Each row of a before or after table is a point. One or more steps were done to the points. Then noise was added and the rows were shuffled. The steps act on how far a point lies along the listed directions, d1 being the first. Write out the steps. A step turns or swaps two directions, mirrors them in a line or flattens them onto one, adds a multiple of one to another, or multiplies one. Angles are multiples of 10 degrees, from the lower direction toward the higher: turns from -170 to 170, lines from 10 to 170 but not 90. Use the fewest steps. Two steps may share a direction if one is a turn and the other turns, adds or multiplies; they go together, in the order done. Otherwise the lowest direction goes first.

Directions:
(1): [60 10]
(2): [-10  60]
Before:
[[ -3 -21]
 [ -1  13]
 [-23   0]
 [ 18  24]
 [ -2  -6]
 [  4 -20]
 [ -7  17]
 [ 24  12]
 [-20  15]
 [-21 -16]
 [ -2 -32]]
After:
[[ 43  70]
 [ -2 -96]
 [-19  51]
 [ -4  38]
 [-52  46]
 [ -6 -63]
 [ -5 -17]
 [ 60  34]
 [ 12 -61]
 [-51 -46]
 [-58   2]]
Steps: multiply d1 by 2.5; multiply d2 by 3

Directions:
(1): [ 56 -52  -8  63  21  21]
(2): [ 39  64  54  33   5 -32]
(3): [11 35 13 -8 -9 95]
(4): [ -6  47 -78  43 -23  -4]
(5): [ 50  20 -38 -51  62  -6]
Before (11 x 6):
[[  4 -68  79  41 -26 -54]
 [-21 -22 -48  35 -17  68]
 [ 51 -66 -26   4  71 -24]
 [-10   7 -95  -8 -10  29]
 [ 27 -13 -66 -66  42   1]
 [  5 -59 -74 -49  20   5]
 [-15  49 -30   6  -4  77]
 [ -2  35 -33 -13   8  24]
 [ -7 -40 -51 -30  18  15]
 [  4  34 -21  -3  -4  69]
 [  6  22  12  -2 -59  81]]
After:
[[ -5 -55 -41  -3  10  27]
 [ 34 -79 -34  41   3  35]
 [ 56 -50 -13 -16  74   7]
 [-27  17 -77 -27   7  26]
 [ -3   0 -26  41 -11  20]
 [ -7  30 -31 -18 -48   2]
 [-23  28 -48  38 -10  27]
 [  3  14  61 -91  19 -52]
 [ 11 -83 -54 -10   6  34]
 [ -1  16 -39  23 -12  21]
 [ -7 -12 -83  24 -23  47]]
Steps: swap d1 and d5; flatten d3 and d4 onto the line at 70 degrees

Directions:
(1): [ 67 -86  -4  15  18   7  19 -37 -37 -20 -66]
(2): [ 50  -3  38 -69  76 -10 -38 -19  52 -21  32]
(3): [ -2   7 -42 -70  -6 -73  81 -34 -16  19  11]
Before, 8 rows:
[[  1 -31 -34 -14 -23  -1  42 -14 -38 -16 -22]
 [ 13  -5 -15 -18  28  10  19 -17  -9  -5 -27]
 [ 10 -18   8  13  10  13 -25   7   7   7   2]
 [-31  15  -2  -2 -23  -5  21  13  -8  -2  16]
 [ -9  -5  11  16   7  23 -25   9   9  -2   0]
 [ 25 -11  17 -10  29  -3 -44  -6  29 -14  13]
 [-27  53  23  12  16  24 -74  35  44  -5  37]
 [-23  30  10  32 -15  20 -23  18  28   7  13]]
After, 8 rows:
[[ 70 -16  35 -96  92 -40 -44 -38  66 -25  43]
 [ 16 -13  -4 -31  19 -22   6 -11  10  13  14]
 [-13  38  -1 -27  32  14  -9   3  21  -2  12]
 [ 91 -66   8 -50  75 -22 -10 -50   7 -32 -33]
 [-25 -17  -5  54 -46  25  15  18 -38  -8 -23]
 [  7 -21  -9 -19  11 -13  19 -17  -5   2  -7]
 [-77  36 -34  40 -75  29  14  38 -32   2   8]
 [ 19 -35 -17  30 -19  -2  32 -23 -19   4 -40]]
Steps: turn d1 and d3 by 150 degrees; multiply d2 by 3
